Each point is reached from the start by the listed moves, each made once or not at all, plus a little noise. Say if it took an odd or an even number of moves. Then give how often each move was made.

Moves:
(1): -5.8  7.3  25.9
(2): 19.3  37.0  -7.6
Start: 8.5  -26.7  7.2
Points:
8.6  -27.0  7.5 -> even (0, 0)
21.9  16.9  25.6 -> even (1, 1)

Moves:
(1): 21.9  28.6  -25.8  4.7  -7.2  8.3  21.5  -15.8
(2): -1.5  -12.7  -1.1  -9.3  18.3  -28.9  2.6  2.9
(3): -11.2  2.0  -0.4  -6.5  6.0  -7.5  -9.9  -27.4
(4): -6.3  -12.2  15.5  9.4  -20.9  -29.2  -0.3  13.1
(5): 12.2  -8.5  24.9  -14.9  -1.2  -13.7  -20.5  7.4
(6): 3.4  2.1  39.7  11.7  19.3  -16.8  -5.8  5.0
Start: -13.2  11.6  1.2  14.4  12.6  10.7  -27.9  0.0
Points:
-17.1  -12.6  14.0  13.8  10.8  -46.9  -25.2  15.7 -> even (0, 1, 0, 1, 0, 0)
16.2  7.5  54.5  17.9  20.4  -67.7  -26.8  10.6 -> odd (1, 1, 0, 1, 1, 1)
0.3  44.8  15.3  24.5  31.2  -3.4  -19.8  -38.1 -> odd (1, 0, 1, 0, 0, 1)
-11.3  11.6  -0.9  14.8  13.6  10.5  -25.4  0.9 -> even (0, 0, 0, 0, 0, 0)
14.5  19.6  16.2  10.4  -16.8  -24.9  -27.6  5.7 -> odd (1, 0, 0, 1, 1, 0)

Moves:
(1): 9.0  7.9  -11.1  24.4  -4.2  5.5  -2.3  11.9  0.8  -9.4  -5.9  4.1  0.4
(2): -11.7  0.9  -1.2  4.6  3.9  9.5  -19.2  3.5  17.7  13.2  2.0  -22.4  3.1
(3): 9.7  7.8  9.7  -0.4  -7.6  18.4  -4.5  -4.2  -11.2  8.5  -3.4  -18.4  3.1
(4): 6.8  13.9  -0.6  6.9  17.8  -2.0  0.6  -4.7  -26.7  16.6  -1.2  7.3  10.5
(5): 5.6  -7.7  9.0  -7.4  9.9  -7.0  7.4  7.4  1.3  16.3  -11.4  -5.0  0.3
(6): -2.4  -6.7  -5.2  -0.5  4.4  22.8  12.1  15.5  2.2  -7.3  12.5  4.4  -7.1
(7): 12.2  5.6  16.6  -11.7  5.3  11.5  8.1  -13.8  8.8  1.4  21.5  2.5  14.5
(8): -17.6  13.6  16.5  -11.5  6.0  16.2  15.8  19.4  13.8  -7.7  -25.1  12.6  5.4
(9): 18.2  -38.3  4.5  19.7  -8.8  3.6  9.7  -14.1  0.7  -2.5  -15.2  10.3  -5.1
(10): -1.7  10.0  -6.0  -5.0  -21.5  -0.6  1.7  4.5  12.6  18.1  -7.0  5.2  1.2
(11): -12.0  -14.2  9.0  -1.6  2.7  -5.9  -5.4  11.7  0.4  8.1  0.8  -3.0  6.9
(12): 7.2  0.7  -4.9  -20.2  -1.3  3.7  -22.8  -9.3  6.1  -7.4  2.3  8.9  -12.9
Start: -0.8  -12.4  12.5  5.0  -7.1  12.3  -15.2  -4.1  7.9  3.3  -3.0  2.6  1.9
Points:
16.7  -59.8  40.9  10.2  -7.2  21.5  -1.0  -22.0  20.0  9.0  2.7  12.5  20.4 -> odd (0, 0, 0, 0, 0, 0, 1, 0, 1, 0, 1, 0)
2.3  21.9  47.4  -3.0  16.4  70.4  -43.5  10.6  17.9  27.6  -10.1  -2.4  33.2 -> even (1, 1, 1, 1, 0, 0, 1, 1, 0, 0, 1, 1)
-31.4  4.2  38.0  -8.3  12.4  24.2  -14.7  37.6  25.4  67.2  -43.4  -0.1  30.3 -> even (0, 1, 0, 1, 1, 0, 0, 1, 0, 1, 1, 0)
11.9  22.4  45.6  8.0  -9.3  63.9  2.4  10.2  19.2  -4.4  -15.3  4.0  25.6 -> even (1, 0, 1, 0, 0, 0, 1, 1, 0, 0, 0, 0)
13.7  12.2  7.1  0.0  -25.3  41.6  -50.4  -10.5  53.0  19.8  9.3  1.1  8.7 -> odd (1, 1, 0, 0, 0, 0, 1, 0, 0, 1, 0, 1)
7.7  -36.5  51.5  29.5  28.3  68.0  12.1  30.9  28.4  33.8  -21.6  15.1  28.4 -> odd (1, 1, 0, 1, 1, 1, 1, 1, 1, 0, 1, 0)
18.6  -38.6  31.3  1.0  -12.1  32.1  -47.3  -9.3  10.7  75.1  -34.9  -12.4  10.3 -> even (0, 1, 1, 1, 1, 0, 0, 0, 1, 1, 1, 1)

Moves:
(1): -5.5  8.5  11.6  6.4  8.6  10.4  -12.0  -7.4  6.2  0.9  -15.8  2.3  -2.3  -7.2  13.6  -2.8  14.4  -15.2  5.6  -3.4
(2): 0.4  -9.5  15.2  -17.3  17.5  -3.5  11.2  3.5  -5.9  -1.2  5.1  -7.3  1.8  -8.0  -16.2  -7.0  3.1  -11.1  3.3  -2.7
(3): -7.6  -5.4  -4.0  -13.9  -11.8  -0.1  -2.4  -7.0  -2.7  7.8  -5.6  -8.3  -16.5  6.0  5.1  1.2  18.1  3.6  2.8  -1.8
(4): -8.5  -7.6  -2.6  6.3  7.6  2.2  7.3  -9.9  16.7  5.1  -7.8  7.6  -1.7  26.8  -41.4  -7.5  10.2  7.1  -4.8  1.8
(5): 4.2  -10.6  -3.9  1.3  -10.1  3.2  8.9  -5.0  0.2  21.2  -1.4  7.0  1.9  7.8  -11.0  9.4  -7.1  12.4  9.4  -11.0
(6): -10.6  -4.1  -6.0  2.0  -9.0  22.6  7.7  21.8  5.7  -9.2  -0.8  -3.9  1.4  -16.1  16.5  1.0  -3.1  4.5  1.9  -12.4
(7): -3.5  2.6  -11.3  6.5  24.2  -3.9  -5.9  9.9  -4.0  3.6  0.5  -19.8  3.5  -7.8  5.1  1.8  -15.1  2.5  -5.6  -7.4
(8): 13.7  -0.7  19.9  -7.1  -8.4  -12.7  -10.4  14.7  21.8  9.5  -12.2  10.9  -3.9  12.5  -11.8  6.8  21.7  -6.5  -5.3  8.1
(9): -2.5  3.9  5.3  -9.3  1.0  -7.6  -6.5  -4.0  -5.3  -11.7  -5.2  12.7  -1.5  -4.9  -0.8  -2.7  3.2  -1.8  3.5  -3.1
(10): -3.8  29.9  -4.4  -4.7  2.9  4.8  -11.3  -1.9  -11.0  22.8  15.1  -6.6  -4.2  -3.0  -4.7  -3.0  -3.5  -4.6  11.9  5.1
(11): 0.1  -5.8  -13.9  -15.4  -13.0  -15.3  -0.1  15.7  12.7  -6.1  -16.2  -8.6  6.3  -5.4  11.7  -3.1  -7.4  1.5  22.2  6.2
(12): -12.4  -5.6  9.8  19.1  4.0  4.4  5.6  -0.9  11.8  -16.0  13.3  3.5  8.6  7.4  -5.9  1.1  -1.7  -10.4  7.4  -22.3
(13): -8.0  -17.4  0.8  11.8  4.6  -3.9  -9.3  6.9  10.7  -7.3  -7.8  14.8  -9.0  4.7  -9.5  3.9  2.2  -9.3  -0.5  12.1
(14): 4.5  -1.4  15.6  4.5  -1.6  -5.4  1.0  5.9  -7.3  -1.3  4.0  -1.8  -1.5  3.2  -2.7  -9.0  0.3  6.3  12.9  2.8
(15): -2.4  -14.0  -5.2  -12.9  -7.7  -16.8  7.0  -7.3  -5.1  19.1  6.4  -1.4  9.7  -17.2  -9.5  -10.5  5.0  17.6  -8.2  -0.2
(16): -9.5  -0.2  4.8  -5.2  2.9  1.4  -8.3  5.1  6.7  8.5  -0.5  9.9  14.8  6.3  -1.1  9.3  -2.7  3.4  -7.5  6.3
(17): 3.8  7.3  23.8  -18.2  -30.2  6.8  13.0  -12.0  12.4  2.9  6.3  -21.5  -7.7  -18.0  -6.6  6.2  -4.0  19.1  11.2  -11.9
(18): -21.4  11.7  8.9  -1.6  -6.9  -4.6  35.2  6.1  10.0  -11.2  -6.7  3.2  -2.7  -17.3  17.5  9.2  -7.2  -5.2  5.0  1.2
(19): 0.6  0.5  6.3  1.5  -5.2  0.7  -12.1  8.0  -13.1  1.0  -20.5  0.9  0.7  2.1  -1.5  -4.9  6.2  -14.7  2.5  -2.8
(20): 2.2  -15.9  -20.6  -9.7  -14.2  1.0  1.5  -3.2  1.8  3.4  -9.4  -3.5  -27.6  23.4  32.4  -18.2  2.9  3.8  -9.4  -5.5
Start: 5.2  11.1  -4.7  12.3  -7.2  19.4  -15.2  14.0  -1.5  18.4  -7.5  16.1  4.4  11.5  -7.9  21.6  13.1  0.0  -7.8  4.0
Points:
-62.3  -30.4  -20.5  6.7  -5.8  20.0  21.6  51.6  34.4  43.9  -52.9  6.5  -9.6  3.2  -10.3  -8.0  13.2  -21.0  30.8  -39.8 -> even (1, 1, 0, 1, 1, 1, 1, 0, 0, 1, 1, 1, 1, 0, 1, 0, 0, 1, 1, 1)
-1.6  36.8  31.0  -31.6  -26.2  -18.9  -29.9  14.6  33.6  62.0  -32.9  -11.3  3.1  -10.9  -58.1  -0.7  38.7  25.2  35.3  0.9 -> even (1, 0, 0, 1, 0, 0, 1, 1, 1, 1, 1, 0, 0, 1, 1, 0, 1, 0, 0, 0)
-36.7  -11.9  62.6  -49.4  -28.8  -35.3  29.5  34.1  63.3  26.8  -27.4  -2.6  14.9  -3.6  -67.3  17.2  38.4  23.5  28.1  -22.0 -> odd (0, 1, 1, 1, 0, 0, 1, 1, 1, 0, 1, 1, 0, 1, 1, 1, 1, 1, 0, 0)
-30.3  -21.7  14.2  -7.9  -4.4  12.4  -24.0  1.7  -2.1  49.3  -5.5  7.6  -38.1  22.0  -5.3  -23.7  54.6  -17.8  20.7  -10.9 -> odd (1, 1, 1, 0, 0, 0, 0, 0, 0, 1, 0, 1, 1, 1, 1, 0, 0, 0, 0, 1)
-49.8  -53.0  -10.0  -30.1  -8.2  -18.4  18.4  27.4  36.2  59.5  -63.3  10.3  -18.6  27.5  -14.1  2.2  29.6  18.9  16.0  0.9 -> odd (1, 1, 1, 1, 1, 0, 1, 0, 0, 0, 1, 0, 1, 1, 1, 1, 0, 1, 0, 1)
-28.8  11.2  43.5  -43.5  -55.2  9.3  -4.0  32.2  15.9  40.5  -61.2  18.9  -25.2  -2.3  10.6  7.1  13.7  -12.8  62.6  -2.7 -> odd (1, 1, 0, 0, 1, 0, 0, 0, 1, 1, 1, 0, 1, 1, 0, 1, 1, 1, 1, 1)
-25.2  -16.7  49.6  -8.4  -79.3  13.8  15.6  71.4  78.3  31.1  -70.5  33.1  2.0  17.7  -50.9  40.4  18.5  20.6  40.8  1.6 -> odd (0, 0, 0, 1, 1, 1, 0, 1, 0, 0, 1, 0, 1, 1, 0, 1, 1, 1, 1, 0)
-52.4  -27.9  51.5  16.5  11.8  39.5  -32.9  35.8  24.2  -5.9  -49.5  49.4  -1.8  33.4  -55.0  3.8  60.7  -34.8  18.4  -20.8 -> odd (1, 1, 1, 1, 0, 1, 0, 0, 1, 0, 0, 1, 1, 1, 0, 1, 0, 0, 1, 0)
